Rows are points. A path goes straight from each point to the next, and from the last back to the first. The post is the endless flat space through its rows: a point in 2 columns, a line in 3, a plane in 4, and so on, so that a path can go around it. Count how often the path circles the post. Going back the other way cancels.

Post (2 x 3):
[[-4.3 -0.6 -3.8]
 [-0.6 -0.2  4.9]]
Path (27 x 3):
[[-5.7 -1.0  1.7]
 [-3.5  1.8 -0.2]
 [-2.8  2.7 -5.2]
 [ 3.0  2.2  0.3]
 [-2.1  2.8  0.8]
 [-7.1  0.3  4.8]
 [-4.2 -5.4  4.5]
 [-6.5 -5.9  0.6]
 [-5.0 -1.3  0.8]
 [-5.1  2.5 -0.6]
 [-5.8 -0.9  4.6]
 [-5.9 -2.6  5.0]
 [-4.2  0.9  2.5]
 [-2.2  1.5  0.0]
 [ 4.5  0.4  0.6]
 [-0.5 -2.3  2.6]
 [-5.6 -4.5 -1.2]
 [-6.2 -1.1  2.8]
 [-9.4 -0.3 -2.1]
 [-8.0 -5.2  0.6]
 [-4.6 -2.2 -6.1]
 [ 1.8 -0.5  3.0]
 [-2.3  2.5 -3.8]
 [-0.9  5.9 -0.1]
 [-0.4  1.5 -8.8]
 [-0.2 -2.5  2.3]
 [-4.6 -4.0  3.3]]
Times around: 1

Post (8 x 9):
[[ 0.5 -2.1  3.7  3.4 -1.7  3.7 -0.7  0.7 -5.1]
 [ 7.4  0.9 -5.6 -0.8  6.8 -6.3  0.6 -2.9  7.5]
 [ 0.9  0.1  3.1 -0.8 -3.2  2.2  4.6  4.0 -5.0]
 [-3.2 -1.2  2.6 -2.3 -2.4  6.1 -1.5  3.7 -4.9]
 [-5.7 -4.1 -0.4  1.8 -1.7  2.1  1.6  1.5 -5.2]
 [-3.4 -0.6 -1.8  1.4 -4.1 -0.5  5.0 -7.3  4.1]
 [ 3.6  2.3 -1.5  3.1  0.5 -1.8 -0.8  4.8  1.8]
 [ 2.2 -3.6 -1.0  0.1 -1.4 -6.3 -0.6 -0.8  4.1]]
Path (28 x 9):
[[-9.0 -1.1 -3.8  5.8  4.0  0.5 -0.7  0.7  3.4]
 [ 1.6  1.5 -4.3 -5.4  7.6 -0.9  3.9 -3.9 -2.3]
 [ 4.4  6.4 -0.1 -7.7 -3.1  0.4  1.1  2.8 -1.3]
 [-5.0 -4.6 -6.1 -3.4 -3.5  1.8  0.0 -0.6  1.6]
 [-0.1 -0.2  0.5  7.2 -1.7  4.6  1.4  8.1  0.0]
 [-2.5 -7.9  5.3  0.3 -3.0 -3.7 -1.6  6.1  0.0]
 [-5.5  0.5  3.2  4.2 -4.5 -5.6  7.9  0.6 -1.6]
 [ 2.2  5.8 -2.7  5.5 -4.8 -3.3 -0.8  0.6 -2.2]
 [ 4.2 -1.3 -0.4  5.9 -4.3 -2.3  1.9 -1.2 -0.4]
 [ 0.1 -1.8  1.2  0.3 -2.3  6.9  8.3 -1.9  1.1]
 [ 1.1  0.5  4.3  1.6 -1.0  4.9  3.0  2.9  4.1]
 [-1.7 -2.2  7.2  4.5 -4.8  0.8 -1.0  0.9 -4.7]
 [-5.4 -1.1 -2.3 -1.9 -1.6 -5.1 -3.1 -1.1 -3.5]
 [ 2.3 -4.8 -6.1  4.1 -1.1 -4.0  3.2 -4.2 -1.5]
 [ 3.7 -8.4 -1.1 -2.3 -0.6 -4.8 -4.6  0.4 -0.1]
 [ 5.4 -5.2  3.2  2.6 -1.6  0.8  3.3  1.4 -1.0]
 [-9.3 -5.6 -1.6  6.2 -5.2 -2.4  4.4  3.8  1.3]
 [ 0.5  2.8  7.2  1.4 -1.6  0.2 -0.8  5.0 -0.5]
 [ 0.8  7.3 -3.6 -2.3  4.6  0.1  4.1  0.9 -5.2]
 [ 1.5 -0.2 -5.8 -5.2  0.8  2.4  1.6  5.8 -6.2]
 [-3.8 -4.1  4.1 -0.7 -4.7  8.4 -4.6 -2.5 -1.9]
 [ 2.7 -3.2  0.7  6.4  2.8  2.5 -1.4 -0.2  7.7]
 [-0.1  2.2 -0.6  3.3  4.3  6.8  4.4 -1.9  2.2]
 [ 4.9  4.1  4.1  1.4 -2.6  0.2 -1.8  2.8  1.6]
 [ 4.7  3.8  4.0 -4.5 -2.2 -2.4  0.9  4.9 -6.4]
 [-4.1 -4.2 -2.3 -2.0 -7.5  2.4 -0.9  3.4 -4.2]
 [ 2.3 -1.3 -3.0  4.4 -2.3  0.3  9.6 -0.9 -0.5]
 [ 0.8 -4.5  0.2  1.2  3.2 -0.2  1.0  5.8  2.1]]
Times around: 5

Post (13 x 14):
[[-4.0 -1.7  4.2  6.7 -2.7  1.4  6.6  2.8  0.7 -0.3 -1.3 -1.0 -4.6  1.6]
 [-0.7  5.9  1.5 -5.3  1.9  3.1 -0.4 -3.6 -4.0 -4.3  0.0 -3.2  1.4  2.5]
 [-1.0  0.0 -6.9  1.1  0.3  6.4  0.1  9.2 -0.4 -3.0 -3.1  4.0  4.9  2.7]
 [ 2.4  4.6  0.8  0.5  0.6 -5.2  2.4 -2.9  1.6 -0.4 -4.1 -3.4  0.6  1.9]
 [-3.2 -3.2  3.2  0.3  2.9 -1.9  7.3 -1.4 -0.4  5.1  2.3 -0.8  2.9  3.8]
 [-1.7 -6.3 -1.1 -0.7 -7.6  0.2 -0.7  4.4 -4.4  7.2  0.8  3.8 -3.5 -1.5]
 [ 1.8 -0.1  0.2  4.2 -1.6  6.5 -5.5 -2.9 -8.2 -2.2 -2.0 -3.5  3.1  6.7]
 [ 8.2  1.5 -1.3  1.3  2.1  1.2  1.6  1.8 -7.8 -6.6  2.2  3.4  2.9 -0.2]
 [ 3.0  8.6 -3.8 -1.7 -1.7  5.2 -1.5  1.3  1.5  1.8 -1.2  3.7  2.2  0.4]
 [-3.6 -0.7  0.1 -4.0  1.3 -1.9 -0.5 -0.6  5.3  6.5 -0.1 -4.5 -6.8 -3.4]
 [ 0.0 -2.9  0.8  4.4 -6.9 -0.8  1.5  2.3  1.4  3.1  0.7  1.3  1.8 -4.9]
 [-0.4 -2.6  2.9 -2.3 -1.2  2.6  3.1  2.9  0.3  3.8 -3.4  5.7 -3.5 -3.6]
 [-2.9  3.2  1.8  2.0  1.6 -2.1 -1.8 -4.5 -5.6  0.8  0.1 -1.1  1.2  2.0]]
Path (26 x 14):
[[  0.9  -0.2   1.2  -4.4  -1.5  -5.7   2.1   2.8  -2.6   2.8  -4.3   3.9
    8.7   4.6]
 [ -3.9  -1.5   5.5   1.6  -1.5  -1.7   1.4   0.3   3.1   3.0  -3.7   3.5
   -6.1   0.7]
 [ -2.2  -6.4  -1.6   2.9  -2.6  -1.3   2.1   2.4   2.0   1.3  -8.7  -1.8
   -0.7   4.0]
 [ -5.0   4.5  -3.0  -1.4   2.2  -7.3  -1.3  -0.6  -4.0   0.5   0.6  -0.5
   -0.6   4.3]
 [  2.7   1.1   2.3  -1.6  10.6  -0.5  -3.4  -6.3  -4.4   0.6  -0.8  -4.2
    4.5   5.8]
 [  3.3  -0.3   0.4  -0.1   2.0  -1.4  -3.2  -2.8  -2.4   4.3  -4.0  -3.8
   -0.4   0.6]
 [  0.1   4.3  -0.1  -0.8   1.1   2.3   2.3   0.4  -4.1  -1.9   1.7   7.5
    4.8  -6.4]
 [  0.1   0.7   2.5   1.7  -4.3   0.0   5.3  -5.8   1.9  -1.6   1.2  -5.4
    0.4  -3.3]
 [ -4.8  -1.1   4.2  -0.9   0.2   1.2   6.2   0.8  -4.8   1.0  -3.0   0.6
   -2.4   2.1]
 [ -9.5   3.4   0.6   2.0   4.6  -2.8   3.9   1.6   6.4   5.6  -2.2  -5.7
    1.7   4.0]
 [ -3.1   0.4   3.4   3.6  -0.2   3.5   2.7   4.0   0.4  -1.5   2.5   0.5
    1.1   5.9]
 [ -0.5   8.7  -2.2   0.3  -3.6  -2.3  -5.9  -1.6  -8.1  -4.1   1.9   2.0
    0.2   2.6]
 [ -3.1   1.9  -2.8   1.0  -2.3   2.1  -4.8   4.5   0.7   3.1  -2.7  -0.7
   -4.4   0.3]
 [  1.1  -4.0  -1.8   6.1  -2.0  -5.5   3.8   1.2  -2.0   3.6   4.3  -6.7
   -0.6   2.0]
 [  1.5   6.3  -8.4  -6.7  -3.1   0.0   3.0   6.2  -2.6  -5.8  -5.2   2.1
    3.2   3.5]
 [ -2.5  -5.9   3.7   1.7  -6.1   3.5   4.3   1.5  -5.2  -3.3   2.3   3.5
   -5.9  -3.6]
 [  5.3   0.5   3.6  -8.0  -0.8   3.6   4.2  -7.0 -10.9  -5.3   5.0   1.4
    5.4  -4.3]
 [  1.2   5.0  -4.4   0.9  -2.5  -7.2   1.7   2.0   1.8   8.4  -3.3  -3.2
    0.1   2.7]
 [  2.6  -4.8   5.3   0.7  -3.5  -5.0   3.1  -0.5  -9.9   1.4  -0.5   4.3
    6.0   2.5]
 [ -2.1  -0.9   0.7  12.0  -4.8  -1.2  -1.5   3.3   5.4   1.6  -0.2   3.5
   -4.0  -4.4]
 [ -3.4  -4.5  -8.1  -8.8  -3.0  -0.8  -0.6   4.9   2.5   1.2  -2.4   1.2
    5.1  -2.0]
 [  0.9  -1.8  -5.3  -4.3   7.0   3.3   8.3   5.2   3.7  -3.9  -0.5  -3.7
    2.0   1.3]
 [  2.2   4.9   1.5   0.3   2.8  -0.7   3.4  -3.8  -2.0  -2.9  -2.0  -5.1
    5.3   1.6]
 [ -0.1  -0.8  -2.4   6.9  -5.4   2.1   0.8  -0.9  -3.7  -4.6  -2.5  -3.0
   -1.0  -2.0]
 [  1.4  -1.5  -2.4  -5.1   0.2   8.8  -3.4  -1.9  -4.7   3.0   3.6   0.9
   -6.6   2.9]
 [  7.9   1.4   4.3  -0.6  -0.5   1.6   1.6   1.9  -3.4  -1.6   9.0   5.6
   -2.2  -3.2]]
Times around: 0

Post (17 x 18):
[[  1.9   2.1   8.1   3.4  -1.4  -1.8  -1.7   6.4   2.8  -2.7  -4.1  -1.3
    0.6   4.0   1.9   1.2  -2.4  -4.1]
 [  3.4   2.9  -2.4  -6.3   3.3   2.4   5.1   2.1   6.5  -6.4  -0.8   2.9
   -3.4   1.9  -0.6   3.0  -5.7   4.7]
 [ -0.3   1.7  -2.2   0.1   3.4  -1.5   4.5   3.2  -2.2   5.8  -6.9   2.6
   -0.2   0.9   1.3  -1.7   5.9  -1.3]
 [  1.6  -3.7  -4.5  -0.6   0.9   0.8   6.0  -4.2  -1.8   0.5   1.2   4.2
   -4.8  -6.1   8.5   1.2   3.9  -0.3]
 [ 10.0  -1.9  -0.4  -7.9   7.4  -2.8  -0.6  -0.3  -6.1   1.7  -1.2  -5.6
   -2.8  -0.9   1.7   0.4   3.6   0.4]
 [ -6.0   1.2  -2.0  -1.6  -2.8  -0.3   1.2   2.1  -2.3  -1.3   2.0  -2.6
   -2.4   3.1   3.5  -0.1   7.9   2.6]
 [ -5.5   3.5  -3.6  -4.8   2.7  -2.3  -1.0   0.1   0.3  -3.0  -3.9   2.4
   -6.0   2.2   1.0  -4.0  -1.3   0.2]
 [  5.2  -5.4   3.5 -10.2   6.0  -1.0   0.6  -3.5   9.1   3.6  -2.3   3.3
   -2.7   2.5  -4.3  -2.7  -2.6  -6.2]
 [ -0.7   7.4   3.8   7.1  -0.7   0.0   7.3   2.2  -2.3  -2.9  -4.5   0.0
    0.1  -0.2  -5.5  -4.1  -5.9   4.0]
 [ -4.5   6.8  -4.2  -3.9  -2.1  -1.8   0.7  -0.4  -3.7  -1.5  -3.2   0.3
   -5.5  -0.2  -2.6   0.0   4.7  -0.9]
 [  5.5  10.8   2.4   6.2  -2.9   4.9   2.2  -1.2  -8.5  -1.1   6.4   3.9
    8.9  -0.1  -4.4 -11.7   2.3  -0.4]
 [  0.6  -2.4  -0.6  -3.0   0.2  -1.3   3.7  -5.0   1.7  -4.9   2.8   2.3
    3.3   6.0   2.5  -0.5   0.9  -4.3]
 [ -6.5   5.9  -1.7  -2.2   2.2   3.4  -0.7  -2.7  -1.1  -3.7   0.4   3.8
    1.2   1.5  -4.4  -1.6   2.5   1.6]
 [ -5.1   3.4  -5.5  -3.3   0.2   0.5   0.3   0.8   0.5   3.6  -5.0  -1.1
    0.3  -2.2   1.2  -1.8   2.8   0.2]
 [  0.7   9.1  -0.8   9.5   1.2   2.6  -0.1  -1.3  -2.1   1.5  -1.5   0.1
    2.5   5.1  -2.1  -3.9   1.3  -1.6]
 [ -0.8   1.4   1.8   1.6  -1.2   1.5  -0.5   6.5  -3.2   0.2   1.1  -1.0
   -0.1   4.4   1.7   7.3  -5.1   0.3]
 [  1.4  -2.5  -2.5  -4.8   1.9   2.9   0.0   0.4  -4.0  -1.3  -6.7  -2.2
   -8.9   0.2   3.1  -0.7   1.5  -2.4]]
Path (27 x 18):
[[  2.2  -5.7   5.4  -7.1   2.4   0.3  -0.1   9.5  -1.4   0.5  -1.2   0.3
   -7.8   1.8   1.2   2.6   0.8  -0.8]
 [  3.7  -2.5  -5.7  -4.5   0.2   0.0   3.3  -1.4  -0.6   1.4  -9.0   4.7
   -9.4  -3.0   2.1  -3.1   0.2  -3.1]
 [  5.1  -3.8   3.2  -9.6   3.5   3.1  -1.1   2.4  -1.4   3.4   1.1  -2.4
    3.3  -1.9   2.1   0.0   2.8   4.0]
 [  1.1   4.8   0.3  -7.2  -0.5   0.3  -0.3   1.4   7.4   2.1  -1.1  -2.9
   -1.6   3.8  -2.0  -2.7  -2.4  -0.5]
 [  2.0  -0.2  -3.3   0.1   3.3   0.7   2.2  -3.2  -6.8  -0.8   5.0  -5.4
    0.2   7.4   2.2  -1.8   6.3   0.0]
 [ 10.4  -1.6  -2.7  -6.5   6.1   4.2   2.6   2.5   2.6 -10.5  -2.4   5.5
   -4.5   0.8   1.8   4.2   3.2  -1.5]
 [  0.0   1.1  -7.9  -5.0  -0.8  -1.2  -2.3  -1.6  -1.7   0.8  -1.9   2.2
   -8.7   3.5   3.1  -4.2   6.3  -2.6]
 [  0.9   7.9  -1.7  -4.4  -4.8   4.0   0.4  -0.2  -4.8  -3.2   2.7   6.0
    3.3   4.6   2.1   5.5  10.0   0.7]
 [ -1.3   5.2   0.0  -1.6  -3.4  -5.1  -0.1   1.9  -1.0   1.7  -8.9   2.5
   -1.4  -8.7   2.4  -6.7  -1.3  -2.7]
 [ -5.9  -3.0  -2.1   3.5  -2.5   3.7  -0.4   5.1   1.0  -2.9   1.3   4.5
   -2.6   2.8   3.6   6.6   2.3   0.5]
 [ -1.5   6.8  -5.4   1.6  -0.9   1.0   1.2   0.8  -1.0  -1.3  -3.6  -1.6
   -3.8   1.9  -0.3   3.6   3.4  -4.4]
 [ -4.9   8.5   1.6   4.6   2.7   5.4   4.0   1.1  -3.7  -2.5   0.2  -3.6
   -4.1   4.1  -2.9   2.5   6.6   2.1]
 [  4.2   2.9   4.4  -2.0   3.4  -0.5   2.3  -0.5   2.9   0.8  -6.1  -3.2
    3.3   1.9   0.2  -4.3  -0.8   2.0]
 [ -6.6   1.0  -8.7  -0.7  -4.3  -1.3   3.6  -9.5  -2.2  -3.4   1.5   7.5
   -2.3  -1.1   1.3   1.8   5.8  -1.9]
 [  0.0   2.8  -7.1  -3.2   5.1   1.6  -3.3  -6.0  -0.7   1.1  -1.4   2.2
   -3.0   0.1  -3.9  -2.5   5.6  -2.9]
 [ -1.5   4.0  -4.3  -2.3   0.7   4.4   2.6  -0.5   2.4  -5.6  -4.3  -4.5
    1.3  -1.3  -2.8   3.2  -0.4  -2.8]
 [  6.5   1.0  -0.8  -3.8   7.0  -0.2   2.5   1.9  -2.9   1.4  -1.6   2.6
   -4.2   0.2   5.6  -0.3   2.8  -0.7]
 [  1.3   5.4   2.9   1.7  -2.3   1.1  -1.3  -1.6  -5.6  -0.7  -2.0   4.1
   -1.2   1.2  -1.5  -1.1  -2.0  -2.9]
 [ -4.8   2.7  -2.1   0.7  -0.3   2.8   1.5  -4.2  -3.8  -0.7  -1.3   3.7
    3.0  -0.6  -5.5  -3.9   1.9   4.6]
 [ -4.3   0.7  -8.5   3.0   1.9   1.6   1.2   1.9  -6.4   4.8   0.8   6.6
    4.4  10.1   0.7   0.2   3.1  -6.5]
 [ -0.1  -3.4   4.5  -6.5  -5.1  -2.4   6.1   3.6   1.0  -8.2   3.6   0.3
   -7.7   1.7   3.6   0.9  -2.6  -1.9]
 [ -3.8   5.3   0.2   3.5   3.1   3.5   3.7   2.8  -1.8   0.2   0.9   2.2
    4.4   4.4   0.1  -1.2   0.4   4.0]
 [ -4.1  -1.9  -0.9  -1.1  -1.1   5.7   9.0  -1.2  -2.5  -6.6   1.3   7.5
    0.2  -0.3  -0.1   6.4  -1.1  -5.4]
 [  4.6   0.2  -5.4   0.7   1.5   4.8   0.6   0.5  -0.3   0.9  -2.3   3.9
   -3.3   3.5  -0.2  -2.2   5.2  -3.3]
 [  2.9  -2.0  -3.4  -2.8   2.3  -0.4   1.3  -1.3   2.1   1.5  -3.2   2.2
   -1.3  -0.1   6.0  -3.8   2.2  -1.3]
 [  2.9   8.7   1.5   4.1  -1.3   3.8   1.2  -2.9  -1.6   0.3   1.3   3.2
   -0.8   3.9  -5.1  -5.2  -1.3  -2.3]
 [  0.9  -1.2   2.5   0.3   5.8  -2.6   8.3  -1.6   6.0  -1.3  -1.2  -0.3
   -3.0  -4.7   4.4  -2.9  -5.3   0.6]]
Times around: 0
